Every row gives one point. Any point is a mix of the corners, with weights that add up to 1. It lies inside the corners' shape when no weight is negative. Say inside or outside, and name the corners with a negative weight.
(in the rows, 128 means zero)

Corners:
(1): [142 125  83]
(2): [ 48 118 132]
(3): [172  83  75]
(4): [120 220 153]
Points:
[127 170 120] => inside
[ 73 117 122] => inside
[142 101  90] => inside
[158  95  82] => inside
[105 158 120] => outside (3)
[127 128 108] => inside
[137 128  88] => inside
[117 157 125] => inside

Corners:
(1): [ 99 103 154 153 155 134 150 165 157  61  41]
(2): [ 85  75 159 156 187 162 121 226 161 183 164]
(3): [ 57  94 154 145 156  86 192 123  91 131  83]
(4): [ 94 205  62 141  82 134 133 210 207 229 129]
(5): [151  97  87  91 146 182 114 131 121 149  80]
(6): [148 162 118  70 124 105 162  87 148 114 124]
(7): [ 45 185 147  91 106 147 199 119 116 217 109]
(8): [193  46 149 131 168 171 170  82 116 120 130]
(9): [164 139 138 166 115 153  70 185 104  94 142]
(10): [153 150  53  98 166 205 134 120 117 158 133]
(11): [193  64 172 152  79 125 137 107  97  38 182]
(12): [147  93 102 152 121 112 105  98 167  75 130]
Points:
[109 121 130 121 137 114 162 121 126 128 109] => inside
[113 124 115 122 141 149 148 144 145 157 126] => outside (9)
[133 104 142 144 133 140 132 149 127 103 117] => inside
[144 115 126 120 137 146 153 120 136 135 123] => inside
[159 109 132 119 117 153 136 106 113  99 125] => outside (2, 3, 4)
[119 125 142 131 119 130 155 129 125 122 127] => outside (5)
[130 108 127 120 141 135 149 122 130 124 110] => inside
[102 127 106 120 146 144 154 144 151 162  97] => outside (9, 11)

Corners:
(1): [141 114 153 116  81 131 112 141 148  50 103 137 170 175 132 107 134 172
 114 181]
(2): [164  95 123 119 155 161  92  75 107  41  86 127 182 150 153 134 149 144
 134 157]
(3): [132  94 105  94 142 158 124  68 136  54  96 151 187 120 110 148  98 116
  65 195]
(4): [ 84 143 158  63  97 139 121 171  99 163  99 121 106 169 168  86 130 121
 162  74]
(5): [ 80 145 170  76 109  80 134 146  71 120 153 134 113 121 107  86 131 170
 134 105]
(6): [ 59 122 149 127 102 149  99 174 107 156 121 159  83 127 167  99 135  96
 149 110]
(7): [ 75 181 174 128 123 110 133 132 136 140 106 106 129 112 156 127 105 133
 155 115]
(8): [159  54  35 152 119 109 146  88 162  75 135 108 114 135  72 135  91 192
  25 177]
(9): [168  49 105 133 136 158 108 105 133  78  95 124 191 118 112 169  84 170
 114 170]
(10): [148  51 119 139 129 121  90  89  98  69  77 135 175 176  72 166 118 143
 107 163]
(11): [131  98  40 183 107 130 125  91 135 113 164  91 150 158  90 176  58 192
  78 173]
(12): [172 144 144 126 103 166 122 118 101  79  69 162 188 128 101 122 114 120
 101 151]
(13): [120  80  45 180  72 122 109 123 119  76 111  82 151 102 103 181  89 175
  62 164]
(14): [105 143 142  91 111 154 128 124 182 155 133 130 137  88 134  88 141  86
 143 129]
(15): [ 73 146 175  69 173 134  78 183 119 136 116  73 129 118 169  68 135 113
 124 126]
(16): [ 58 202 170  86 104 166  76 184 148 192 107 121  93 120 185  99 132 150
 170  77]
(17): [ 79 120  88 180 117 125 151  82 126 140 132 109 138  90 110 132 116 181
  36 204]
(18): [ 54 141 126 125 153 126 124 176 139 157 117 132 145 122 148 103 162 119
 156  80]
(19): [ 69 174 146 123 100 146  98 120 161 194 114 141 133 117 166  67 115 130
 156   7]
(20): [ 61 156 115 113 108 177  98 169 115 158  94 114 106 106 141  82 105 112
 195  77]
(21): [ 66 129 179 102 129 221 113 162 136 125 118 135 106 136 177 110 158 108
 146  83]
Points:
[122 107 112 138 118 146 128 104 136  93 112 127 156 124 114 134 117 150
 105 149] => outside (4, 6, 15, 16)
[103 116 122 121 131 139 115 135 122 115 113 114 141 121 131 126 120 138
 120 139] => outside (1, 19)
[115 115 125 121 116 141 112 124 134 112 110 125 146 129 130 117 114 149
 120 126] => inside
[ 99 125 126 119 125 137 113 125 141 142 123 111 131 119 137 120 121 151
 124 109] => outside (1, 3, 6, 12, 20)
[ 96 123 115 126 117 142 114 132 125 126 113 117 133 118 130 120 115 139
 121 121] => outside (1)
[119 117 125 125 120 145 116 125 132 102 107 121 146 130 130 135 118 145
 101 157] => outside (5, 19, 20)

Corners:
(1): [157 113 192 122 113 158 138 177  80 186 131 183 126 139 148 131 139 126
  64  96]
(2): [199 144 117 127  71 192 135 128 126 216 138 156 125 114 139 112 133 148
  95 107]
(3): [155 106  75 143 118 106 151 161 174 142 145 170 170 155 128 107  11  84
 158  99]
(4): [141 136 146 106 177 150  85 170 118 237 120 233 188 140 163 155 104 175
 149 101]
(5): [157 157 156 136 119 185  84 107 139 137  91 157 199 127 192  81 139 156
 117  95]
(6): [176 156 129  92 111 124 141 138 111 210 119 204 179 170 180 164 109  86
  79 127]
(7): [159  91  77 162 102 112 161 206 129 135 122 144 130 170 146 142 102 130
 163  98]
(8): [112 106 186 153 107 189  94  59 131 151 146  66 125  77 139 159 175 112
 143 113]
(9): [116 110 141 125 111 143 115 100 151  68 184  32 157 160 121 145 144 143
  90 114]
(10): [154  96 134 152 154 195  85  91 113  86 156  73 178  96 122 134 162 136
  97 156]
(11): [127 174 157 154 152 189 135  69 185 101 171  64 134  93 124 158 154 123
 135 180]
(12): [105 141 166 159  94 165  90  37  95  68 178  88 134 110 154 127 158 179
  40 155]
(13): [181 137  99 161 168  52 137 187 129 160 137 153 178 124 142 138  88 153
 101  94]
(14): [129 154 112 144 151 181 107  85 152  52 146 122 102 133  81 132 168 111
  89 108]
(15): [116 105 164 125 117 161 131  61 217  52 123  91  84 100 128 142 116 158
  90 100]
(16): [136 119 126 154 147 132 120 157 105 187 145 237 170 135 155 105 166 161
  95 105]
(17): [117 105 153 107 153 171 110  39 146  91 111  52 101 113 171  99 169 157
  84 158]
(18): [186  97 121 171 172  69 126 158 185 112 128 196 140 177 144 114  43 138
 149  95]
(19): [ 84 111 128 220 141 175  57  94 168  75 110  38 148 123  90 151 173 108
 130 145]
(20): [127 116 159 166 112 146 140  57 141  93 120  72 144 135 122 145 135 177
 126 129]
(21): [162  74  90 136 110  15 157 221 136  94 147 164 135 180  91 126  67 108
 161 107]
Points:
[151 120 127 147 136 126 125 133 148 132 137 146 150 139 138 129  99 131
 122 112] => inside
[152 117 135 138 142 139 127 145 141 166 127 149 148 131 147 142 116 141
 118 109] => outside (5, 12, 14, 21)
[148 127 124 148 115 158 127 119 143 121 139 115 142 128 122 134 136 126
 114 115] => outside (4, 12, 17, 18)
[137 129 151 135 129 175 110 100 140 136 130 127 141 123 148 130 142 141
 106 121] => outside (13, 21)
[128 143 117 143 132 145 106 118 148 112 136 114 145 136 126 141 151 138
 104 132] => outside (1, 3, 8, 10, 18, 20)
[146 122 134 146 129 137 124 132 144 137 134 137 152 136 133 140 118 133
 126 111] => outside (12, 17)
